Rows are points. To make a cloud, some directions were put in groups of two or more. Within a group, all points are equally far from the middle, so they leave a hole (a ring in 2 directions, a hollow ball in 3). The other directions are filled evenly. Then the cloud was stretched, turned, moved and blurred a little. How many holes are there, and how many directions does each take, smallest first?
In the rows, zero is written as 128.

Cloud, 13 rows:
[[145 130]
 [177 121]
 [193 124]
 [ 82  88]
 [109  74]
 [107  73]
 [ 80 117]
 [117 155]
 [125 107]
 [149  95]
 [165 145]
 [141 143]
 [166 142]]
Holes: 0

Cloud:
[[ 87 116]
 [133 178]
 [ 85 122]
 [171 139]
 [147 177]
 [131 178]
 [ 87 115]
 [ 84 131]
 [141 101]
 [101  99]
 [ 99 161]
 [ 93 106]
 [128 177]
 [168 160]]
Holes: 1 (2)

Cloud (20 x 3):
[[118 108  80]
 [148 159  88]
 [146 145 168]
 [143 129  75]
 [158  76 136]
 [ 82 115 141]
 [131  74 104]
 [143  73 105]
 [ 93 140 103]
 [ 99 138  95]
 [ 89  91 118]
 [137 173 111]
 [176 120 160]
 [ 80 127 129]
 [159 105  79]
 [ 81 127 116]
 [159 118  76]
 [176 140  83]
 [133 167 100]
 [177  83 111]]
Holes: 1 (3)

Cloud, 21 rows:
[[106 169 121]
 [177 112  97]
 [155 175 136]
 [126 154 156]
 [173 130 135]
 [188 164 160]
 [132 170 110]
 [186  81  75]
 [111 106  79]
 [ 83 114 135]
 [135 158 157]
 [166 176 104]
 [156 140 141]
 [ 94  67  75]
 [139 128 162]
 [137  77 122]
 [121 107 125]
 [178 166 106]
 [107  94 129]
 [104 130  93]
 [ 88 157 116]]
Holes: 0

Cloud, 26 rows:
[[141 141  86 116]
 [ 91  81 111 107]
 [118  58 119 115]
 [112  89 165 128]
 [104 203 181 126]
 [ 88 148 138  98]
 [158 167 138 131]
 [119 153 148  95]
 [155 112 125 101]
 [111 159 117 134]
 [176 102  77 114]
 [125 143 159  91]
 [127 136 111 152]
 [ 79 119 177 120]
 [153 106  98  94]
 [128 137  98  99]
 [ 83 141 131 149]
 [ 96 138 159 160]
 [136 158 157  46]
 [144  54  83 103]
 [ 84 101 120 151]
 [139 162 168  76]
 [201 114  94  86]
 [155 157 126  88]
 [ 99 117 157  69]
 [120 118 187 128]]
Holes: 0

Cloud, 26 rows:
[[ 79 109 127  90]
 [129 177  93 100]
 [177 120 128 149]
 [117 148  97 158]
 [105 148  85  70]
 [137 162 119 148]
 [149 143 171 119]
 [107 100 174 138]
 [117 161 137  68]
 [152  65 143 149]
 [160 109  83 104]
 [108  66 125 122]
 [ 73 152  98  92]
 [170 103 146  91]
 [134 114 151 174]
 [ 93 140  76 137]
 [103 174  86 115]
 [ 93 153 125 154]
 [ 76 161 135 111]
 [149 113  83  90]
 [149  87 154  92]
 [127 128 117  58]
 [117  61 130 134]
 [ 78 146  91 134]
 [157  68 147 149]
 [ 82  85 121 142]]
Holes: 1 (4)

Cloud (49 x 6):
[[129  71  98  94 173 150]
 [165 131 140 171  89 113]
 [179 116 101 121  90 167]
 [135 136 184 151 139 105]
 [134 116 180 152 105  86]
 [140  97 137 151 109  61]
 [124 153 109 156 181 117]
 [135 146 146  86  95 147]
 [181 118 107 127 175 163]
 [102 103 130 146  95  79]
 [187 109 149 152 107  91]
 [119 165 148 140 156 118]
 [183 108 122 169 169 158]
 [130  88 119  68 150 109]
 [ 93  70 148 132 128 150]
 [152  84 101 135 176  88]
 [163 125 120  96  83 165]
 [121  90 139 159 176  84]
 [148  52 130 102 168 144]
 [149  66 155 113  93 168]
 [134 131 140 184 167 157]
 [149  85 156 119  99 187]
 [117  80 179 142 141 173]
 [108  96 109  77  90 123]
 [151  88 140 151 157  70]
 [139  67 174 113 160 168]
 [196  90 141 121  84 121]
 [150  64 123 184 133 122]
 [152  63 111 176 121 117]
 [108 147 152 141 175 160]
 [190  92 152 114 159 148]
 [170 128 145  85 135 147]
 [187  83 124 143 121 182]
 [115 125 157 135 157 191]
 [ 92 124 116 131 103  76]
 [143 143  90 146 179 109]
 [136  89  65 159 130 121]
 [166 119 107 185 135 161]
 [ 93  68 137 112 157 154]
 [ 82 122 125 108 100  92]
 [127 141 147  89 160 160]
 [125 169 138 143 131 104]
 [162 134 130  81 145 149]
 [ 95 144 132 130 175 169]
 [124 148 107 175 109 147]
 [175 118  90 122  96 169]
 [119 106  81  86  99 158]
 [189  78 137 125  92  96]
 [159 121 165  88 144 153]]
Holes: 3 (2, 2, 2)

Cloud (54 x 6):
[[ 79 106 131 133 167 152]
 [ 99 151 148 119  66  91]
 [178 151  97 109  95 121]
 [144 131  96 157 116  91]
 [117 108  70 118 100  96]
 [ 99 142 128 126 197 129]
 [139 125 142 109 163 115]
 [ 87 135 154 118  70 134]
 [ 70 103 114 126 140 156]
 [116 116 127  86  73 116]
 [184  87 137 159  90 110]
 [189  96 101 159 112 128]
 [180 135  74 133 113 120]
 [152 143  82  91 115 122]
 [ 98 124  62 126 155 103]
 [171  69  73 143 163 144]
 [122 104  91 152  93 124]
 [103  98  70 152 119 102]
 [ 52  87 134 103 168 109]
 [135 124 118  77 101 120]
 [114 154 166 118  86 120]
 [120 111 115 129 189 106]
 [106  81  68 112 129 135]
 [131  58  75 107 155 152]
 [112 120 109  93  70 117]
 [132 146 125 145 183 119]
 [ 88  99 127 115 164  83]
 [143 137 137 130  76 149]
 [ 96  80 176 133 113 116]
 [ 77 168 130 111 131  93]
 [ 65 110 138  87 143 107]
 [101 143  55 102 173 135]
 [135  91 144 173  95  80]
 [ 84 121 149  99 144 154]
 [ 82 157  63 146 134 104]
 [ 32 113 136 114 149 141]
 [113  76  62 132 149 121]
 [172 114  94 135  88  98]
 [102 154 168 151 120 109]
 [102  88  72 146 157 126]
 [143 130 145 133 174 125]
 [126  63 104 136 185 140]
 [146  96  62 123 143 100]
 [125  51 133 157  98 116]
 [155 116  53 103 132 135]
 [156 109 104 165 103 121]
 [102 146  96 134  66 119]
 [ 83 177  76 130 122  97]
 [127  73  92  92 118 155]
 [ 80 123  91  78 124 142]
 [ 66 148  80  91 172 127]
 [140 133 108 114  79 154]
 [159 109 124 152 152  95]
 [159 142  47 121 147 145]]
Holes: 1 (4)
